Each row is a point. The ring and each string are closed loops that go straight from each point to the next, and from the last back to the first. Before rounding, they use only three directions, however many columns there are. How many times does the string pass through the ring? Passing back the other way cancels.

Ring (6 x 4)
[[-26  30  14 -30]
 [-18  14  31 -10]
 [ -6 -33  26  22]
 [ -4 -42   1  19]
 [ -8 -20 -21  -4]
 [-22  19  -6 -29]]
String (18 x 4)
[[-22  -3  -4 -15]
 [-26  11  -5 -26]
 [-35  30   3 -39]
 [-24  40  -8 -43]
 [ -8  18 -13 -23]
 [-15   9   8 -13]
 [-27  12  34 -13]
 [-32  24  60 -13]
 [-15   9  49   1]
 [ -1 -10  13   7]
 [ -5 -14   8   5]
 [-15 -18  25   8]
 [-12 -22  18  10]
 [-14 -47  28  26]
 [-10 -59  12  30]
 [  7 -43 -32  14]
 [  1 -22 -26   1]
 [ -9 -11  -9  -5]]
Times through: 3
String (27 x 4)
[[ -6  14  15  -9]
 [ -8  -2  11  -3]
 [-17  -5  32   2]
 [-21 -13  54  13]
 [-12 -29  56  28]
 [  5 -32  12  23]
 [  2 -20  -4   8]
 [-14 -16  17   5]
 [-15 -46  35  28]
 [-10 -57  22  32]
 [-11 -55  14  28]
 [-13 -32   7  11]
 [ -3 -21 -13   3]
 [  4 -28 -34   3]
 [ -3 -14 -19  -3]
 [-14  -9   3  -5]
 [-26  -4   2 -14]
 [-21   8 -24 -29]
 [ -8  12 -34 -27]
 [ -6   8 -22 -19]
 [-27  40 -10 -45]
 [-40  51  16 -49]
 [-12  22  -9 -26]
 [-12   5   2 -12]
 [-22  12  22 -15]
 [-35  31  48 -23]
 [-25  36  46 -21]]
Times through: 3

Ring (9 x 6)
[[ 21 -18   1 -29  30   2]
 [ 28 -51   9   1  16  14]
 [ 20 -53  18  32  -5   9]
 [  5 -31  25  45 -19  -4]
 [ -9  -3  24  42 -26 -20]
 [-11  16   9  21 -20 -32]
 [ -2  20  -8 -12  -1 -32]
 [  5  17 -11 -30  15 -26]
 [ 13   5  -6 -38  28 -13]]
String (30 x 6)
[[ -1  37  -3 -46  29 -26]
 [  4  13   5 -25  21 -15]
 [ 17 -19  -4 -12  13  -7]
 [ 29 -29 -12 -34  30   1]
 [ 31 -30  -7 -41  40   8]
 [ 27 -23   4 -41  45  11]
 [ 27 -25   7 -39  45  13]
 [ 13  -9  13 -20  26   0]
 [  9  -9   9  -3   9  -8]
 [ 19 -26  -2  -8  12  -4]
 [ 30 -28 -13 -40  35   2]
 [ 24  -3 -14 -60  46  -4]
 [ 21 -13 -15 -32  23 -10]
 [ 15  -2 -15 -32  19 -17]
 [ 13  13 -31 -48  20 -29]
 [ -4  38 -16 -33   9 -40]
 [-11  36   3 -10  -1 -35]
 [ -1   8   5   2  -3 -23]
 [  3  -3   0   7  -8 -22]
 [  4  -8  -2  13 -13 -23]
 [ -4   1  -1  27 -27 -32]
 [-21  27  14  37 -35 -41]
 [-25  36  22  32 -28 -39]
 [-24  37  20  28 -26 -40]
 [ -9  17  16  11  -7 -24]
 [ -1   4   6   7  -6 -22]
 [  3   2  -8   1  -8 -27]
 [  0  21 -24 -18  -5 -41]
 [  0  34 -27 -39   9 -42]
 [  7  26 -26 -51  22 -33]]
Times through: 4

Ring (7 x 8)
[[ -7 -28   1   9   1 -13  12  10]
 [ -9 -47  -3   1  20 -18  17   2]
 [ -3 -34  -8 -22  29  -5   9 -15]
 [  3  -9  -8 -26  19   9   0 -18]
 [  8  21  -6 -16  -3  19  -8 -10]
 [  7  30  -1   0 -21  18  -7   3]
 [ -1   3   2   7 -16   2   3  10]]
String (26 x 8)
[[ -4  -7   4  -3 -12  -1   4   5]
 [ -3 -14   0  -8   1  -1   5  -1]
 [ -3 -14  -1  14  -3  -7   9  11]
 [ -7 -27   0  27  -2 -17  16  20]
 [-14 -58   1   6  17 -26  21   8]
 [-11 -53  -1  -7  22 -20  17  -2]
 [ -6 -36  -3  -7  17 -11  12  -3]
 [ -3 -24  -4  -1  10  -7   9   1]
 [ -6 -41  -5 -19  26 -10  11 -12]
 [ -8 -60  -8 -42  46 -12  13 -28]
 [ -3 -29  -6 -23  23  -3   7 -14]
 [ -1 -19  -6  -1  12  -3   8  -1]
 [  0 -14  -7   3  11  -2   7   1]
 [  2  -8  -7   2   9   1   5   0]
 [  7   0 -11 -47  25  20  -7 -33]
 [  8   9  -9 -54  18  25 -11 -36]
 [ 11  25  -8 -33   4  27 -12 -23]
 [ 10  30  -6  -1 -11  20  -7  -1]
 [  5  12  -4  11 -10   8   0   7]
 [  7  25  -3  15 -18  12  -3  10]
 [ 12  49  -1  -9 -27  29 -15  -3]
 [ 10  46   0  10 -34  22 -10  10]
 [  5  23   0  15 -23  10  -2  12]
 [  1  -1  -2   2  -4   3   3   4]
 [  2  12   1  25 -22   2   3  20]
 [ -1  10   6   6 -25   4   0  11]]
Times through: 2

Ring (8 x 11)
[[  0   4  20  -8   0  -9  -5 -14 -15   4  30]
 [  1 -13  19  -6   2  -4   1 -13 -15  -1  21]
 [  2 -18  14  -5   6   0   3 -10 -15  -1   9]
 [  3  -7   9  -6  16   3   1  -8 -20   7  -4]
 [  2  -8   2  -5  13   7  -2  -1 -12  15 -11]
 [  1 -30  -3  -1  -5  11  -2   8   7  14 -11]
 [  0 -36  -1   0 -14   9  -3   9  14  12  -2]
 [  0 -16   9  -4 -10   0  -5  -1   3   9  16]]
String (30 x 11)
[[  2 -16  10  -5   4   2   0  -5 -10   6   5]
 [  2 -34   6  -2  -1   7   3  -1  -2   3  -3]
 [  3 -35   4  -2   6  10   5  -1  -6   3 -12]
 [  2 -20   7  -4   5   5   1  -3  -8   6  -2]
 [  2 -36   3  -2   1  10   4   2  -1   4  -9]
 [  3 -18   5  -5  14   7   2  -4 -15   7 -11]
 [  4  24  12 -11  38  -1  -1 -17 -42  13  -7]
 [  3  26  15 -12  33  -4  -3 -18 -40  12   2]
 [  2   3  12  -8  13  -2  -3 -11 -20   9   7]
 [  2 -31   8  -3  -1   5   3  -2  -4   2   1]
 [  2 -53   8   0  -7   8   8  -1   2  -6   0]
 [  2 -32  18  -4   1   0   6 -11 -12  -8  14]
 [  2   9  24 -10  13 -10  -1 -21 -29  -1  27]
 [  1  14  23 -10  11 -10  -4 -19 -27   3  28]
 [  0  15  27 -11   6 -14  -5 -22 -26   1  39]
 [  0   7  25  -9  -1 -12  -5 -17 -17   1  38]
 [  0  46  31 -15  12 -22 -12 -28 -35   8  50]
 [  0  18  20 -10   7 -11  -8 -16 -21   9  29]
 [  1   6  15  -8   6  -5  -5 -11 -16  10  18]
 [  0 -40   7  -1 -16   5   0   3  10   3   9]
 [ -1 -32  11  -2 -19   0  -2   0  10   3  20]
 [ -1  31  25 -12   3 -17 -11 -19 -22  10  44]
 [  0  33  25 -12   8 -16 -10 -21 -27  10  41]
 [ -1  35  30 -13   7 -19 -10 -25 -29   7  48]
 [  0 -14  20  -6 -10  -7  -2 -11  -6  -1  33]
 [  0 -17  21  -6  -8  -7   0 -12  -8  -4  31]
 [  1  -8  26  -8   0 -10   0 -19 -18  -6  35]
 [  2 -27  20  -5  -3  -3   4 -13 -11  -8  22]
 [  2 -14  20  -7   8  -4   4 -16 -21  -5  17]
 [  2   7  17  -9  17  -5  -1 -16 -28   5  12]]
Times through: 3
String (25 x 11)
[[  1 -13   7  -5   5   3  -2  -4  -9   9   2]
 [  1 -38   0  -1  -4  11   1   6   5   8 -10]
 [  2 -26  -7  -1   4  14  -2   9   2  18 -23]
 [  1 -18  -4  -2   3  11  -4   7   1  19 -16]
 [  0 -46 -10   2 -14  17  -2  17  21  17 -20]
 [  0 -60  -6   4 -22  15   1  16  26   9 -11]
 [  0 -32   3  -1 -10   7  -1   5   8   9   1]
 [  0  -2   9  -6   3  -1  -5  -5  -9  13  10]
 [  0 -47   2   1 -20   8   0   8  18   6   4]
 [ -1 -28   7  -2 -21   1  -5   3  14   9  19]
 [ -1  17  18  -9   0 -11 -10 -13 -14  12  32]
 [ -1   0  19  -7  -9  -9  -7 -10  -6   6  36]
 [  0 -40  10  -1 -18   3   1   1  10   0  15]
 [  0 -38  11  -2 -15   2   1  -1   7   0  15]
 [  0   7  27 -10   0 -14  -4 -20 -21  -2  41]
 [  1  29  30 -13  15 -17  -5 -27 -36   1  41]
 [  1  -2  24  -9   6  -9   0 -18 -22  -3  29]
 [  2 -46  16  -2 -10   1   7  -7  -1 -11  16]
 [  2 -39  11  -2  -6   4   4  -3  -1  -3   7]
 [  3 -31  14  -4   4   3   6  -9 -12  -5   5]
 [  2 -40   8  -2   0   7   6  -3  -4  -2  -3]
 [  2 -42   5  -1  -2   9   5   1   0   1  -6]
 [  1  -8  10  -6   7   1  -2  -7 -13   8   5]
 [  3  19  12 -10  26  -2  -4 -14 -32  13   0]
 [  3  30  11 -11  32  -3  -5 -15 -37  17  -2]]
Times through: 0
